Each row of a before or after table is a point. The points were changed in one or more steps. Then noise was added and the rows were shuffled. The steps act on how far a point lies along the listed directions, d1 being the first. Write out the steps. A step turns or swaps two directions, mirrors them in a line or flattens them onto one, adds a multiple of one to another, or multiplies one. Angles are multiples of 10 degrees, from the lower direction toward the higher: turns from -170 to 170, lines from 10 to 170 but not 90. Use the fewest steps. Two steps may share a direction if one is a turn and the other turns, adds or multiplies; they go together, in the order done. Otherwise the lowest direction goes first.

Directions:
(1): [ 18.8  11.4 -12.9]
(2): [ 11.8 -22.4  -2.5]
(3): [12.4  4.1 21.8]
Before (13 x 3):
[[  6.1  -2.0   1.1]
 [ -5.3   7.8   5.3]
 [ -2.7  -0.7   0.2]
 [ -2.7   5.9  -3.0]
 [  0.6  -0.7 -12.3]
 [ -4.5   5.9   0.3]
 [  6.0   0.3  -0.2]
 [ -3.9   1.9  -4.0]
 [  1.6  -2.0  -7.5]
 [ -2.4  -1.6   3.8]
 [ -3.5   5.3  -5.2]
 [  3.9  -0.7  -6.9]
 [ -1.9  -1.5  -0.4]]
After (13 x 3):
[[-1.5 -1.5 -0.4]
 [ 4.5 -4.8 -3.5]
 [-2.6 -1.2 -7.5]
 [ 4.5  1.9  4.2]
 [-8.3  5.8 -2.8]
 [-2.8  1.1 -6.2]
 [-2.0  0.1  2.7]
 [ 4.2  2.5  1.9]
 [-0.4 -2.0  0.0]
 [ 5.5 -2.8 -2.8]
 [-5.3  2.1 -4.7]
 [ 5.1 -7.1 -7.5]
 [-2.0 -2.5 -5.4]]
Steps: multiply d1 by 0.7; turn d2 and d3 by 50 degrees

Directions:
(1): [ -8.8  16.9  19.1   2.1 -18.7 -14.7]
(2): [  3.3  19.7 -13.5   1.2  18.1 -19.7]
(3): [ -1.0 -23.7  -5.7   3.6  -6.3 -25.5]
(4): [ 27.9   0.6   6.0 -20.8  -5.0  -4.7]
(5): [20.6  1.1  5.0 29.0 -1.4  1.5]
(6): [-2.6 -7.8 25.7 -0.9 23.5 -4.3]
Before (10 x 6):
[[ 0.6  1.0  6.0 -1.5  0.4 -4.3]
 [-0.5 -3.9  2.4  1.5 -4.7 -8.2]
 [ 3.0 -0.8  1.1  1.8 -9.9  3.3]
 [ 3.3  1.3  4.8  4.1 -1.0 -2.3]
 [-7.8 -3.4  2.6 -3.1  1.0 -0.4]
 [ 2.1  7.6 -0.6  0.1  6.5 -6.8]
 [ 0.6  3.7  6.3  5.7  0.5 -1.5]
 [-4.6 -7.2 -0.6  6.1  6.0  4.4]
 [-3.3 -1.2 -3.5  9.1  3.3  3.7]
 [ 4.8 -0.9 -3.6  3.5 -4.6  4.0]]
After (10 x 6):
[[ 5.0  3.7 -5.4  2.3 -1.6 -1.2]
 [ 7.4  0.6 -0.8 -7.9  0.0 -0.9]
 [ 1.7  6.8 -6.7  3.3 -0.4 -4.2]
 [ 2.9 -4.6  7.5  2.2 -4.1  5.9]
 [ 3.4 -1.3  0.3 -8.4  5.2 -3.7]
 [-1.8 -0.9  4.6  2.4  1.7 -1.0]
 [ 5.4  2.4  5.4  0.0  2.1 -1.4]
 [-6.8 -1.9  1.4 -5.3  3.5 -2.2]
 [ 4.3  1.2  2.9  3.1  1.2 -2.7]
 [-0.1 -4.0 -0.6  2.1 -2.0 -7.8]]
Steps: multiply d1 by 0.4; turn d2 and d5 by -160 degrees; turn d4 and d5 by 140 degrees

Directions:
(1): [ 11.9 -26.6 -14.7   1.5  -3.1  -6.1 -24.0 -12.5 -13.9 -17.6  -4.9]
(2): [  6.5  -3.0 -12.8 -14.0  16.6 -17.9 -15.1  25.7  20.0   6.5   6.1]
(3): [ -0.2  -4.9  -3.2  -4.6  -3.7  29.3  -7.4  27.6 -22.4   5.5   9.9]
(4): [-14.6   8.9  -8.5  36.3   2.5   3.2 -10.7   8.9  10.2 -17.1   9.2]
(5): [-12.7  15.1 -25.0 -10.8 -25.7  -3.4  -9.9 -11.5   0.5  11.6  14.3]
Before (8 x 11):
[[  0.1   3.3   3.4   0.7   8.1 -13.3   4.2  -7.7  16.3   1.1  -6.3]
 [  2.0   3.4   2.7  -3.1  -4.9   3.3   4.7  -4.0  -3.3   4.2   0.4]
 [  3.2  -3.2   0.4  -8.3   5.2  -4.7   3.2   5.0  -1.4   5.2  -2.3]
 [ -1.0   0.0  -1.9  -2.3   1.4  -6.1  -1.9   0.6   5.0  -3.4   3.5]
 [  3.5  -3.5  -2.9   1.7   4.0  -1.3  -7.0   3.3  -4.0  -2.7  -2.0]
 [ -1.4   3.1   5.2  -0.3  -7.5   5.7   2.3  -4.8  -6.0   1.7  -1.3]
 [  1.4  -4.8  -4.3  -0.1  -2.1  -5.3  -5.0  -6.4  -1.9  -4.3  -0.5]
 [ -1.7   3.5  -0.1  -7.2   3.3  -4.4   1.9   0.3   1.4   4.6  -0.5]]
After (8 x 11):
[[ 2.4 -3.3 -1.7 -1.5 -6.1 -3.0 -6.2 -8.1 -3.4 -2.8 -3.0]
 [-8.4  6.5  2.9 19.8  5.1  6.5  0.9  4.1  6.7 -6.0  0.4]
 [-6.2  6.6  1.0  2.2 -0.6 -1.9  2.9 -5.5  1.6  0.8 -0.1]
 [-1.5  2.9  4.8  2.2  5.2 -6.2  9.2 -1.6  3.9  1.4 -4.0]
 [ 2.7 -0.2 -1.6  0.7 -5.8 -3.0 -0.9 -9.8 -1.0 -1.4 -0.1]
 [ 3.5  0.9  0.8 -3.2  7.2 -2.4 -0.8  8.0  1.2  3.4 -2.9]
 [-4.5  4.2  0.2 -0.5  0.1  0.4  1.5  5.0  3.1 -1.5  5.5]
 [-1.0  0.4 -7.4 -1.2  1.3 -5.8 -5.3  4.9  4.4 -1.0  3.8]]
Steps: turn d1 and d2 by 80 degrees; turn d3 and d4 by -90 degrees; multiply d5 by 1.6

Directions:
(1): [  2.6  -5.4  -8.9   1.0  28.2  -5.3   5.9  -3.8  19.2 -28.5   3.5 -18.7
  18.0  13.1]
(2): [ 11.7 -11.8 -28.6  13.5   2.0   9.0 -19.6 -29.4  -1.0  -3.5   1.6   5.9
  -6.2 -18.1]
(3): [ 32.2  19.1   4.2   2.3  10.5   0.1  14.1 -13.7  13.1  27.6   0.6   5.0
  11.6   3.3]
Before (8 x 14):
[[ -4.6   3.9   6.2  -1.3 -13.0  -0.9   0.1   5.1  -8.4   9.4  -2.2   7.4
   -6.8  -3.1]
 [  7.5  -6.3  -8.7   4.2   6.1   3.8  -6.4  -9.7   2.2  -2.1  -0.2  -3.2
   -1.8  -2.4]
 [  4.1   2.1   0.8   0.3   5.4   1.6   8.1   1.3   4.3  -3.3   0.7  -1.8
    6.9   6.1]
 [  4.1   5.2   6.4   0.1   5.9  -4.8  10.3   3.2   5.3   1.8  -0.5  -4.9
    5.7   7.9]
 [  2.4   0.9   2.2  -0.4   5.2  -1.0   1.3  -1.6   0.4   0.9  -0.8   3.7
    1.6  -0.6]
 [  5.4  -3.0  -4.1   1.8   4.8   1.0  -1.2  -7.8   8.4   1.5   2.7  -1.0
    0.5  -2.5]
 [  6.6   4.3   2.1  -1.2  -1.6   0.1   2.7  -1.7   0.4  11.2  -1.0   3.4
   -1.5  -1.1]
 [ -5.0  -1.6   2.2  -0.4  -2.3   1.9   1.3   3.9  -1.5   1.9  -2.2  -2.0
   -1.5   1.3]]
After (8 x 14):
[[  0.7   3.3   2.0   2.3 -21.8   3.8  -5.0  -1.5 -14.5  22.6  -3.3  16.9
  -15.0 -12.7]
 [ -6.4  -1.9   4.6  -3.6   6.5  -3.5   3.2   5.6   8.7  -6.3   1.5  -5.7
    2.6   5.3]
 [ -1.3   0.1   8.1  -5.4   8.0  -2.9   5.4   8.9   5.2  -4.0  -0.1  -9.8
    3.7  11.2]
 [ -4.6  -9.4  -9.1   5.2   5.5  -1.8  -4.0  -4.4   1.7 -17.4   1.4  -7.8
    0.8   0.7]
 [ -2.6  -5.9  -8.1   0.9   8.8   2.3   0.7  -1.4   4.5 -16.7   0.4  -5.0
    6.2   4.6]
 [ -8.4  -3.5   1.6  -2.4 -10.3   0.5  -4.0   6.3  -7.6   4.4  -2.1   4.1
   -9.2  -3.7]
 [  1.9   0.0  -2.2   2.4  -1.6   4.8  -0.7  -4.2  -0.4   6.8  -2.1   0.0
   -1.9  -2.4]
 [ -3.3  -3.5   1.8  -1.2   5.0  -1.1  -1.5   1.2  -1.5  -4.4  -1.2   2.5
   -0.4  -0.3]]
Steps: multiply d1 by 2; turn d2 and d3 by 170 degrees

Directions:
(1): [  6.4  10.7   0.2  15.2  11.7   4.3  -3.6  -0.7 -35.9  -2.2  -5.8  -5.4
 -14.7  -5.6 -36.5  18.7  22.7   0.7  -4.4   9.0 -23.5  -0.5   2.2  13.2]
(2): [-18.9  11.0   1.1  -4.2 -10.9   9.7  17.5   3.0  26.5  11.0  19.3   9.3
 -34.2 -21.0 -19.2  -6.2  16.8 -21.2  -1.3  -3.5   6.6  -7.7  -1.8  -3.0]
(3): [ 16.8  19.4  16.9  -4.8   5.4  17.2  18.3  -7.7  13.3  -5.3 -16.9  19.3
  -5.1   3.9   2.9  17.5  -6.9   3.4  -9.1  24.7  -3.3  22.9  18.2 -25.7]
(4): [ -1.7 -10.8   4.6  13.2  -4.8  29.8 -11.3 -22.0  19.2  -1.9 -21.5   1.7
   8.8  22.7 -15.4 -17.4  28.2   6.8  14.7 -15.4   4.5   4.7   5.3   3.2]
(5): [ -4.9  -6.3 -24.5   3.5   9.4  -4.8 -19.3   9.0  14.7 -15.3   1.2 -16.0
   3.7  -4.4 -24.7  18.0 -13.9 -19.3  24.4   6.8  14.8  25.5   5.2 -12.9]
Before (14 x 24):
[[ -0.2   1.7   0.6   1.5   0.2   7.1   2.1  -0.3   0.5   0.4   1.1   1.0
   -8.1  -1.6 -10.4  -0.7  10.8  -3.8  -0.3  -1.6  -5.3  -1.0   0.5   3.0]
 [  3.3  -0.2   2.4   4.1   0.5   3.2  -2.6  -0.9  -7.9   0.6  -4.0   2.6
    5.3   4.4  -2.6   0.4   5.7   6.2  -3.4  -2.1  -2.4  -0.7   0.9   4.6]
 [  4.4   2.0   4.3   2.5   3.5   3.9  -0.9  -3.8  -6.3  -3.1  -7.3   1.4
    0.1   3.4  -3.1  -3.3   5.0   7.9  -2.4   1.5  -3.1  -1.1   1.3   5.4]
 [  2.4   0.3   7.0  -0.6   0.5   4.6   1.3  -2.2  -2.1   0.0  -4.7   2.0
    2.7   2.8   8.3  -1.5   1.7   3.5  -3.5  -0.1  -2.1   2.4   0.9   2.8]
 [  0.1   3.8   4.6   2.9  -1.7   9.1   2.9  -4.7  -0.4   4.0  -1.2   3.5
   -5.3  -0.1  -5.4   0.1   9.4  -0.6  -0.4  -3.2  -5.8  -1.3   3.0   1.6]
 [  1.0   1.5   2.6   1.0   2.8   3.8  -2.8  -2.9  -6.4  -1.9  -4.1   2.0
   -1.7   0.3  -6.3   3.4   3.7   1.1  -1.3   3.5  -3.1  -0.7   3.0   1.3]
 [  3.5   1.1   0.9   3.8   0.6   3.5  -3.1  -4.3  -7.8  -0.2  -5.8   0.6
   -0.9   3.2  -7.4   1.9   3.9   3.5   2.1   0.2  -4.4   3.0   0.7   2.0]
 [ -1.7  -6.7  -6.5  -0.5   4.0   1.1  -4.7   4.1  10.2  -4.2   2.1  -5.5
   -1.0  -0.4  -9.8   4.6  -7.5  -5.5  11.6   1.2   6.2  11.5   2.8  -5.3]
 [ -2.2  -3.6   1.3  -4.6  -2.7   0.6  -2.2   1.2  12.0  -2.7  -2.9  -1.2
    5.8   4.1   6.1  -3.7  -5.6  -0.1   3.5  -3.8   5.2   2.7  -0.5  -2.1]
 [  2.9   5.5   3.2  -0.5   2.9  -0.4   0.8   0.7  -3.8   3.1  -1.4   1.4
    4.0   3.8   6.5  -3.5  -3.4   1.5  -4.2   3.1  -3.9  -0.6   3.8   0.9]
 [ -1.2   6.4  -1.6  -1.5   2.4  -2.4   3.7   4.2  -0.5   0.6   8.5  -1.9
   -6.0  -7.2  -7.1   7.5  -1.0 -12.2   2.2   6.8  -0.4   5.0   1.2  -4.1]
 [ -6.5   1.5  -7.2  -0.9  -0.7   3.6   1.1   0.7  15.1  -3.7   5.9   2.8
  -11.9  -7.7 -17.6   1.8   7.4  -9.7   5.7  -0.9   3.5   4.3   1.0  -4.2]
 [ -2.2  -1.3  -1.0  -2.7  -4.2  -8.2   0.3   2.2   0.8   0.6   4.5  -4.0
    2.8  -0.9   7.4  -3.3  -8.3   0.0   0.4   1.3   2.5  -3.1   0.4   0.0]
 [ -3.1  -8.1   0.1   0.6  -2.5   0.0  -1.4  -1.0  -4.5   2.1   0.6  -3.6
    8.3   4.9   5.4  -8.0   0.4   3.9   2.7  -7.0   2.4  -5.9  -4.0   6.6]]
After (14 x 24):
[[ -1.9  -2.9   3.0  -2.4  -0.3   4.0   5.1   1.0   6.1   3.2   3.1   2.5
   -6.8  -1.2  -4.7  -2.1   0.5   0.5   2.1  -1.7   1.2   0.6   0.8   0.4]
 [  7.8  -3.0   0.5   1.4   5.1   1.2  -7.6  -3.8  -7.5  -7.3 -10.4  -2.6
   11.6   9.6   2.8  -1.7  -4.6  11.3   1.4   2.2  -0.5   4.4   2.1   2.6]
 [ 10.0  -3.5   0.0   2.6   3.4  -1.0  -9.5  -4.2 -14.1  -4.5 -11.5  -2.6
   12.5  11.9   2.9   2.0  -4.8  11.5   3.1   0.7  -4.6   5.3   1.3   2.2]
 [ -0.9   0.0   4.0  -2.1  -0.2   4.6   1.6  -1.9   5.4  -0.7  -2.4   1.0
    0.0   0.8   5.5  -1.1  -1.5  -0.9   0.6  -0.9   2.2   4.8   2.0   0.0]
 [ -0.3   5.2   0.9  -1.7   1.3  -0.7   1.2   2.5   3.8   3.6   1.4   1.1
    2.3   1.1   5.9  -3.6  -5.5  -3.5  -1.8   1.3   0.2   1.4   3.5  -2.6]
 [ -9.4  -6.8  -2.1  -0.7  -6.2   1.8   3.3   2.0   7.5   4.1   5.7  -2.0
   -1.4  -2.0   0.3  -9.7   2.3  -4.9   5.4  -7.4   8.3  -6.2  -4.5   3.0]
 [  4.2   1.0  -1.1   5.4   4.2   2.5  -2.1  -2.4 -10.3  -4.6  -3.1   1.6
   -5.1  -1.0 -17.2   5.7  13.3   3.0  -2.7   1.4  -9.8   1.1   0.9   4.2]
 [-13.4   2.5   3.8  -8.2 -10.0   7.2   9.0   3.1  26.9   5.3   8.6   6.7
  -15.6  -7.2  -4.0  -9.1   4.8 -11.5   0.8  -5.7   8.7  -4.1  -2.2  -3.0]
 [  8.5  -0.4   1.0   6.6   5.1   5.5  -6.8  -4.8 -13.3  -2.3  -9.2  -2.5
    8.2   7.6  -3.9   6.8   3.1   5.9   1.6  -0.6  -8.6   4.7   4.4   3.0]
 [ -9.8   2.5  -1.9  -4.1  -8.5  -5.2   6.7   2.9  11.4   4.7  12.5  -0.9
  -11.2  -9.0   1.0  -6.5  -2.2  -9.3   0.5   0.0   5.7  -4.8   0.2  -1.4]
 [  7.0   4.9   1.3   0.6   6.9  -5.5   1.0   1.9 -17.8  -1.3   1.0  -3.0
    3.8   0.3  -2.0   9.9  -1.4  -2.0  -3.7   7.7  -8.6   4.1   0.3   1.3]
 [  6.0  -4.8  -0.3   3.2   1.8   0.4  -8.4  -1.0  -8.8  -2.7  -7.3  -0.3
   15.7   9.2   4.4   0.8  -2.6   9.4  -0.3  -1.1   1.1   3.7   1.0   2.4]
 [ 10.7  -2.4  -0.4   6.2   7.6   3.0  -8.8  -2.3 -18.6  -6.0 -10.0  -5.7
    9.1   9.2  -6.1   5.3   4.1   7.5   0.2   1.9 -11.5   3.5   1.1   7.0]
 [  8.7  -2.5   2.0   1.7   6.4  -0.5  -9.6  -3.6 -14.7  -6.6 -11.2  -1.8
   12.3   8.7   2.2   3.9  -5.1   9.2  -0.4   4.3  -4.5   3.1   3.8   1.5]]
Steps: multiply d1 by 2.5; turn d1 and d2 by -70 degrees; multiply d5 by 0
